Rows are points. To make a cloud, some directions were put in groups of two or more. Within a group, all points are equally far from the middle, so they leave a hole (a ring in 2 directions, a hollow ball in 3). The other directions are filled evenly. Then the cloud was stretched, turned, moved and blurred a little. How many holes are there, and how many directions does each take, smallest first?
In the rows, zero is written as 128.

Cloud (14 x 2):
[[166 130]
 [141  85]
 [ 90 159]
 [163 111]
 [112 175]
 [ 89  95]
 [ 91 159]
 [110  79]
 [144  87]
 [116 175]
 [160 105]
 [163 149]
 [ 80 117]
 [128 177]]
Holes: 1 (2)

Cloud:
[[191 130 115]
 [ 66  90 128]
 [143 159 128]
 [103 119 109]
 [ 84  80 119]
 [ 97  84 121]
 [105  99 125]
 [ 91 135 144]
 [ 39  99 136]
 [ 89  84 127]
 [104 102 120]
 [134  91 114]
 [121  82 151]
 [137  61 145]
 [111 115  84]
 [153 137 130]
 [144  84  79]
 [195 108 160]
 [168  76 160]
 [145 126 137]]
Holes: 0

Cloud (51 x 6):
[[ 86 108 105 120 144 124]
 [ 96  89 133  67 148 138]
 [132 176 117 148  98 172]
 [ 87 146 114  98 179 117]
 [127 156  45 111 105 156]
 [152 150 113 195 150 124]
 [172 151  98 134  92 162]
 [186 132 145 122 130 133]
 [162 109  78  98 159 151]
 [ 86 208 109 131 130 152]
 [161 100 159 173 161 140]
 [123  74 133 111  63 140]
 [ 88 171 101 112 143 101]
 [ 87 141 133 125 148 170]
 [165  69 122 104  84 165]
 [103 187 134 164 177 118]
 [141 172 127 177 180 134]
 [138 182 130 160 188 112]
 [148  83 121 130  68 179]
 [144 123  63  90 123 121]
 [137  94 117  81  87 176]
 [ 86 190  90  88 134 124]
 [106 113  74 119 129 159]
 [113 106  97 118 130 178]
 [190  76  92 103 136 130]
 [163 159  90 157  87 165]
 [114 168 149 180 101 140]
 [ 72 117 193 132 119 127]
 [165 123  87 183 135 153]
 [ 93 106 138  88  78 119]
 [102 121  97 120 150 109]
 [187 170  97 122 150 138]
 [108 170 135  77 120 141]
 [106 151  90  74  83 163]
 [ 90  88 167  79 150 109]
 [102 180 130 136 184 100]
 [ 79 148 172  98 110 120]
 [150 162  70 146 149 166]
 [140 143 157 153  97 128]
 [130 142 108 159  83 124]
 [110 132  69 142 112 131]
 [150 136  73 150  69 158]
 [ 97 114 115  98  83 187]
 [102 164 111  84 149  94]
 [160  93  79  76 137 124]
 [136 112  87  90  77 129]
 [161 135 130 187 171 132]
 [144 148 118 174 157 102]
 [123 121 196 116 137 117]
 [135 170 139 130 186  89]
 [ 88 121 148  92 120 170]]
Holes: 2 (3, 3)
